Rows are points. Each copy is the shape, with its points in the same order, turned, moved and blurred by noise. Is it also mirrored, or only turned?
In the rows, zero is written as 128.

Shape:
[[ 93  94 177]
 [ 46 114 160]
 [142 202  73]
 [140 119 154]
 [174  83 106]
 [135 153  90]]
Copy 1 (6 x 3):
[[123 196 164]
 [120 180 204]
 [170  53 158]
 [146 166 138]
 [ 95 125  94]
 [152  96 144]]
Copy 1 is: mirrored
Copy 2:
[[ 87 104 202]
 [ 45  96 179]
 [104 190  73]
 [129 135 163]
 [184 112 121]
 [111 147  99]]
Copy 2 is: only turned

Shape:
[[133  57 124 188]
 [ 74 152 146  87]
 [139  64  73 198]
 [ 93 143 190 113]
 [149 129 129  99]
 [ 82 140 157  52]
 [110 155 135 130]]
Copy 1 (7 x 4):
[[129 121 128  59]
 [138  65 149 189]
 [143 115  62  44]
 [ 92  92 178 161]
 [143 142 138 158]
 [154  87 170 212]
 [109  96 123 165]]
Copy 1 is: mirrored
Copy 2, 7 rows:
[[105  35 170 109]
 [ 96 141  73 178]
 [127  23 142  75]
 [ 73 146 120 177]
 [151 127 116 148]
 [112 143  71 208]
 [103 134 103 124]]
Copy 2 is: mirrored

Shape, 10 rows:
[[114 186  52  84 182 104]
 [158 198 184 152 125 165]
 [124 160  89 165 170 135]
 [ 83  90 160 129  74 105]
 [125 134  76 141 239  94]
 [143  99 143  85 167 166]
 [117 108 141 124 126 125]
 [109 169 126  99 142  75]
 [186 190 175 196  85 200]
 [181 114 127  90 135 114]]
Copy 1 (10 x 6):
[[ 64 185 161 199 111 117]
 [187  91  90 159  65 160]
 [108 121 155 157  66  90]
 [180 123 149  94 174  99]
 [ 79 160 217 166  55 105]
 [100 110 169 113 113 186]
 [131 123 155 109 131 129]
 [144 184 151 168 126 127]
 [177  56  44 126  51 144]
 [111 163 132  88 107 164]]
Copy 1 is: mirrored
Copy 2 (10 x 6):
[[ 41 114  99  75  97 126]
 [161 173  30 116 179 127]
 [136 104  99  90 108 144]
 [133 209 173 155 161 155]
 [109  77 127  85  70  81]
 [110 123 135 110 198  85]
 [132 163 144 122 159 123]
 [ 84 184 109 105 108 116]
 [212 162  26  96 212 173]
 [115 167 136  61 174  92]]
Copy 2 is: only turned
Copy 3, 10 rows:
[[ 62 126 214 108  93 132]
 [216 100 164  96 159 148]
 [108 116 186 120 171 107]
 [161 121  82 187 105  89]
 [ 44 125 209 159 175 150]
 [102 106  98 113 144 179]
 [133 119 112 153 135 127]
 [131 129 182 158  85 139]
 [244 120 141  68 200 111]
 [123 173 118 127 128 172]]
Copy 3 is: mirrored
Copy 4, 10 rows:
[[159 212 101 108 225 132]
 [172 104 102  51 110 116]
 [142 117  92 121 203 126]
 [ 80 170 119 149  72 117]
 [123 145 114 123 248 183]
 [168 159 149 122 124 193]
 [122 154 119 132 117 144]
 [113 192 115  80 168 123]
 [190  51 111  63  90  79]
 [143 166 188 102 141 144]]
Copy 4 is: mirrored

Shape:
[[ 92 149 114 149 197 137 174 107]
 [179 159 200 125 155 137 154 123]
 [ 90 117 101 222 192 168 139  85]
 [ 92  79  80 105 124 159  98 148]
 [101 141 140 180 165 157 101 142]
 [171 141 148 111  90 141 174 128]
 [ 77  89  88 149 199  67 119  74]
 [103 177 133 182 119 169 109 114]
 [108  82 144 216 128  68  84 186]
 [155  82 190  97 102  95 147 115]
 [166 132 106 137 173 124  88 146]]
Copy 1:
[[ 58 150 141 186 114 151 171 115]
 [109 116 191  90  91 102 192  99]
 [ 83 202 144 188  89 167 111 124]
 [106  80  93 162 130 116  81 156]
 [ 85 138 183 160 123 108  93 121]
 [149  78 128 123 103  87 180 108]
 [ 83 158 127 125 164 202 143 193]
 [116 150 166 184  91  59 128 134]
 [148 149 182 104 203 134  52 117]
 [136  88 110  45 117 113 174 111]
 [109  76 205 146 129 151 121 155]]
Copy 1 is: only turned
Copy 2, 11 rows:
[[ 69 132  91 148 118 110 126 191]
 [ 98  92  95 158  86 188 163 111]
 [ 30 137 119 152  72  41 148 193]
 [157 144 158 110 153  59 166 151]
 [102 116 114 181 100  67 158 143]
 [137 131 138 117  80 162 119  92]
 [ 44 114 169 145 179  88 138 202]
 [ 90 115  98 169  91  52 110 104]
 [134 104 208 249 108  82 158 143]
 [114 141 185 137 123 185 164  95]
 [141  63 132 139 117 102 155 162]]
Copy 2 is: mirrored
Copy 3 (11 x 8):
[[ 80 184 178  96  93 124 163 131]
 [193 152 158  77 108 158 136 148]
 [ 48 158 201 125  92 124 127  69]
 [ 84 140 126 176 174  72 137 157]
 [ 88 172 160 111 151 149 105 115]
 [177  96 153  96 142 118 173 149]
 [ 33 149 116 159  44 126 134 152]
 [ 96 120 181  75 159 121  94 103]
 [ 93 134  67 173 156 192 103  74]
 [200 100  89 130  84 111 140 146]
 [123 154 166 169 151 170 125 165]]
Copy 3 is: mirrored
Copy 4, 11 rows:
[[139 134  99  65  52 150  99 117]
 [ 97 205 112 162 108 148 103 141]
 [177  85 128  74  40 159 122 183]
 [161  69 139 105 128  72 133  89]
 [158  94 110 131  96 181 109 139]
 [114 203 159 107 136 129 124 119]
 [116  63  61  43  46 112 163 141]
 [128 103 154 104 108 198  93 145]
 [173  82  55 122 169 180 189 166]
 [ 89 180  96 128 169  87 129 159]
 [134 117 125 151  76 148 172 101]]
Copy 4 is: mirrored

Shape, 15 rows:
[[127 121 136 107 173 100 144 139  66]
 [188 157 105 136 101  58 108 166 152]
 [ 56 203 149 121 200  84 120 124 148]
 [138 164 148 143  89 110 105 125 125]
 [147 163 120 166 206 160  64 151 145]
 [109 171 125 148 110 136 110  92 125]
 [168  76 138 130 137  72 110 107 129]
 [ 93 165 136  99 145 199 106  76  12]
 [106 179 127 171 158 206 159 171 149]
 [106 105 144 106 115 116  74  97 109]
 [103 144  75 127 119 109 107 163 124]
 [127 119 136 122 166 157 131 145 159]
 [ 74 102 173 107 185  91  99 192 117]
 [ 81  83 151 151 133 120 162 150  74]
 [134  59 199 139  66 125 162 116 121]]
Copy 1 (15 x 9):
[[119 128 164  98 107  75 152 142  87]
 [163 134  37  61 135 114 151 123 111]
 [186  67 127 135  46  80 134 164 153]
 [129 139  91  99 124 160 166 139 138]
 [ 81 119  75  86   7 107 130 119 128]
 [108 109 101 142 111 130 171 152 157]
 [136 167  92 139 141  99 130 102  72]
 [ 41 136 204 140 100  89 191 165 182]
 [ 78  51 122  88  53 177 135 151 110]
 [118 165 127 151 136  95 121 125 148]
 [104  98  80  85 129  94 109 162 135]
 [102  91 126 113  87 123 101 103 106]
 [169 133 167  94  70  85  67 145 114]
 [107 130 168 116 131 125 113 190  73]
 [130 153 165 141 176 192 123 117  74]]
Copy 1 is: mirrored
Copy 2:
[[ 72 142 141 172 154 116 185 102 116]
 [117 218  90 106 101 132 112  91 122]
 [172 175 157 195  79  68 203 131 161]
 [156 137  98 114 118 102 138 101 112]
 [108 135 136  98  48 140 226 126 171]
 [176 127 125 118 116 111 166 122 110]
 [ 93 133 115 166  98 160 113  63 109]
 [135  61 178 116 201  91 232 106 109]
 [130 115 102 110  94 101 197 224 159]
 [133  96 157 132 114 110 136  70 111]
 [110 175 164 106 110 103 142 138  98]
 [ 99 110 130 135  92 137 153 153 167]
 [ 65 127 159 182  75  55 156 104 149]
 [ 74  93 119 180 124  83 154 144  76]
 [105  60  65 167 131 118  72 110  97]]
Copy 2 is: mirrored
